Every row gives one point. Examples show where two turns around zero, p and q, send a point. Write where each new point lands after one turn and then the other. Backwards means that the second turn is done in reverse. Each puzzle has new turns, and all numbers are rounded.
(in the rows, 128 means zero)

Turn p:
[106 116] -> [140 150]
[149 119] -> [105 125]
[109 100] -> [129 162]
[148 177] -> [137  76]
Turn q:
[ 82 111] -> [ 79 121]
[152 127] -> [151 122]
[157 130] -> [157 124]
[158 132] -> [158 126]
[ 91 139] -> [ 94 146]
Where do these land?
q, then p: [127 115] -> [125 141]
p, then q: [ 89 121] -> [162 148]
q, then p: [168 149] -> [98 95]

Turn p:
[136 103 102] -> [123  91 127]
[160 145 129] -> [163 128 137]
[110 105 118] -> [102 113 123]
[115 127 106] -> [121 116 107]
[112 126 112] -> [117 121 110]
[134 161 202] -> [141 199 165]
Turn q:
[149 150 114] -> [150 143 109]
[117 101 138] -> [101 116 137]
[153 148 101] -> [148 156 104]
[ 75 104 104] -> [ 97 151 178]
[159 116 169] -> [123  85  97]
[113 150 142] -> [150 116 145]
Where do these land?
p, then q: [156 108 114] -> [ 99 109 114]
p, then q: [109  81 178] -> [141  83 182]
q, then p: [149 152 122] -> [155 111 125]
q, then p: [117 116 133] -> [113 136 131]
q, then p: [145 157 116] -> [162 116 126]
q, then p: [ 94 154 105] -> [154 162 150]

Turn p:
[129 102 143] -> [136 156 120]
[ 62 127 147] -> [ 66 157 134]
[126 164 117] -> [114  93 130]
[142 151 117] -> [133  99 127]
[154  86 112] -> [172 151 144]
[156 138 133] -> [148 112 111]
Turn q:
[103 124 123] -> [145 145 119]
[196  90 160] -> [ 87 108 199]
[133 170 115] -> [120 103  93]
[121 122 109] -> [122 146 118]
[107 122 142] -> [153 134 134]
[109 140 118] -> [139 133 107]
Where do these land?
q, then p backwards: [104 111 126] -> [135  99 131]
p, then q: [ 95 128 120] -> [162 125 125]
p, then q backwards: [192 124 119] -> [ 83 157 164]
p, then q: [127 143 100] -> [139 133 157]
q, then p backwards: [122 134 175] -> [157 133  90]

Turn p:
[168 127 117  95] -> [118 101 161  98]
[ 92 127 162 146] -> [163 149 106 154]
[157 121 120 106] -> [121 114 152 103]
[ 85 135 115 142] -> [124 135  83 142]
[167 136 122  87] -> [124  90 161 101]
[128 101 119 143] -> [118 157 127 117]
[ 99 148 142 179] -> [129 152 106 182]
Turn q:
[115 163 184 131] -> [113  81  87 149]
[117  86 110 148] -> [157 141 165 143]
[114 110  85 126] -> [156 147 154 104]
[127 151 107 136] -> [142 141 108 112]
[107 132 150 117] -> [125  96 127 128]
[186 125 131 110] -> [ 77 162 129 132]
Where do these land?
p, then q backwards: [147  98 169 138] -> [125  94  88 144]
q, then p backwards: [115 138  68 124] -> [122  73 146 104]
p, then q: [146 145 120 110] -> [126 115 154 141]
q, then p: [ 87 132 141 136] -> [121 152 154 103]
q, then p backwards: [158 124 173 155] -> [115 167 120 172]
p, then q backwards: [116 131  96 105] -> [123 160 138 104]

Turn p:
[142  85 135 123 115 122] -> [128 124 104 121 162 151]
[168 113 124 127  89 124] -> [131 100 119 159 160 151]
[ 93 156 127 105 162 144] -> [116 132 142  95  82 109]
[113 154 149 123 143 146] -> [109 129 124 123 100 101]
[128 100 127 183  86 144] -> [101 161 134 167 176 140]
[143 103  95 131 105 133] -> [127 118 149 133 160 158]
[ 79 168 144 127 141 109] -> [133 161 125 127  69 117]
[158 144 124 104 184 102] -> [178  98 126  97 116  96]
Turn q:
[183 118 154 134 131  89] -> [112 129 105 183 100 100]
[ 73 130 109 146 110 124] -> [173 132 154 114 157 144]
[167 167 119 111 131 127] -> [ 88 138 140 125 120  90]
[174 128 118  86 156 104] -> [ 64 124 136 161 117 125]
[ 87 126 125 145 137 153] -> [152 136 120  97 151 151]
[157 118 156 100 109 119] -> [114  91 121 146 102 111]
[ 82 132 136 148 136 151] -> [157 132 114  97 158 144]
[103 107 106 155 114 158] -> [163 144 134  99 117 157]
Where do these land?
p, then q: [ 83 134 102  87 114 125] -> [141  87 132  80 107 120]
q, then p: [160 140 164 151 117 101] -> [173 148 143 156 142 142]
q, then p: [161  97 141  99 145 140] -> [ 96 155 149 128 134 164]
q, then p: [103 106 179 164 114  96] -> [163 112 157 138 188 113]
p, then q: [133 126  75 129 134 145] -> [121  95  83 128 132 127]
p, then q: [146 144 138 117 110 157] -> [160 128 125 138 133 156]
q, then p: [110 148  97 150 163 132] -> [127 116 140 118  88  91]

Turn p:
[138 145 123 146 171  91] -> [129  74 126 154 116 116]
[134  70 115 101  95 164] -> [154 173 150  92 136 174]
[141 155 111 125 148 138] -> [131 120 152 149 136 105]
[ 94 141 166 137 146 127] -> [ 90 108 103 116 149 118]
[ 99 139 120 145 122 118] -> [116 122 119 109 110 105]
[150  86 136 132  76 168] -> [169 185 114 104 145 155]
[142 160 125 110 139  91] -> [109 114 133 172 105 124]
Turn q:
[ 51 148 124 168 149 112] -> [117 171 167 197 109 130]
[163 101 129 104 132 135] -> [113 100 102  98 133 127]
[157 115 105 100 129 130] -> [123 112  90 113 148 125]
[114 106 137 131 115 108] -> [108 152 132 116 120 139]
[ 91 138 156 120 151 113] -> [124 137 133 155  85 147]
[176 137 121 140 129 109] -> [138 105 132 112 164 156]
[146 167 121 121 102 112] -> [172 139 121 120 146 146]
[126 113 131 139 117 205] -> [130 107 145 113 119  55]
Where do these land?
p, then q: [146 135 157 130 107  91] -> [132 146 142 139 167 100]
q, then p backwards: [157 126 137 126 136 144] -> [116 118 124 146 154 123]
q, then p: [161  91 144 165 131  97] -> [ 84 130 140  99 171 146]
p, then q backwards: [116 126 159 145 178 141] -> [178 115 100 135 148 138]
p, then q: [121 167  94 117 115 134] -> [146 154 149 121 115 165]
p, then q: [ 90  93 100  90 129 112] -> [147 143 115  99  77  96]
p, then q: [106 156 105 123 101 177] -> [162 134 119 147 103 180]

Turn p:
[165 158 122 106 120 143 118 130] -> [140 101 125 129 147 117 160 156]
[136 136 124 113 118 117 151 102] -> [130 120 118 129 100 136 131 155]
[138 128  86 162 101 150  93  90] -> [103 139  69 163 147 136 159 121]
[ 78 111  75 127 100 126 111 160] -> [127 143 115 121 103 119 165  56]
[116 137 193 131 135 112 171 155] -> [126 148 199 112 115 127  99 153]
[108 129 138 130 148  69 121 137] -> [130 146 126 103 107  87  91 122]
[122 129 114 150 164 115 130 121] -> [128 123 118 152 124 111  95 116]
[ 73 134 160 105 116 158 149 139] -> [166 165 172 125 113 160 141 118]
[192 128 149  97 136 130 109 109] -> [133  90 110 102 164 134 125 178]
[152  90 118 159 143 161 127 136] -> [ 97 104 128 146 161 155 115 103]
Turn q:
[138  94 141 128 139  91 148 115] -> [120 102 124  95 157 148 124 108]
[127 119 125 124  76  90 164 122] -> [117  89 160 145 140 134 119  79]
[125 114  89 101 132 149 116 141] -> [ 96 143 136 129 129  98 107 153]
[109 149 137 130 151 126 115 190] -> [170 110 108 131 123  84 124 159]
[130 125 139 163 133 188 108 116] -> [121 170  85 158 118 147 144 143]
[178 118 129 132 121  79 127 106] -> [111 115 137  84 129 132 156  80]
[131 140 166 118 123 180 107  93] -> [134 178 133 153 139 160 164 149]
[112 172 114 120 167 166 139 162] -> [172 163 121 134 109 100  92 160]
[102 121 113 137 109  83 127 106] -> [110  81 147 124 108 151 124 120]
Where do these land?
p, then q: [149 142 155 139 189  93 134 102] -> [113  97 104 109 109  84 173 154]
p, then q: [105  98 137 124 166 120 105 176] -> [118 143 155  86 133 162 167 147]
p, then q: [155 174  98 134  98  79 124 166] -> [137  52 158 117 146 134 103 102]
p, then q backwards: [111 187 114 120 119 139 149 148] -> [127 176 143 113  95 130  99 146]
p, then q: [108 151 139 126 129 117 136 124] -> [143 122 134 132 120 115 147 109]
p, then q: [117 110 172 132 109 114 105 149] -> [163 141 166 116 131 126 133 158]
q, then p: [105 121 142 139 146 106 142 101] -> [139 111 128 125 155 162 141 116]
q, then p backwards: [110 108 101 125 107 164 117  89] -> [132 115 142 178 105 134 159 107]
p, then q: [122 108 128 101 119 153 113 109] -> [117 171 128 128 133 118 110 126]
p, then q: [188 124  97 117  92 152 176 123] -> [109 108  93 176 178 133  82 130]
q, then p backwards: [137  85 125 153 135 171 107 121] -> [141 118 119 163  97 124 103  86]
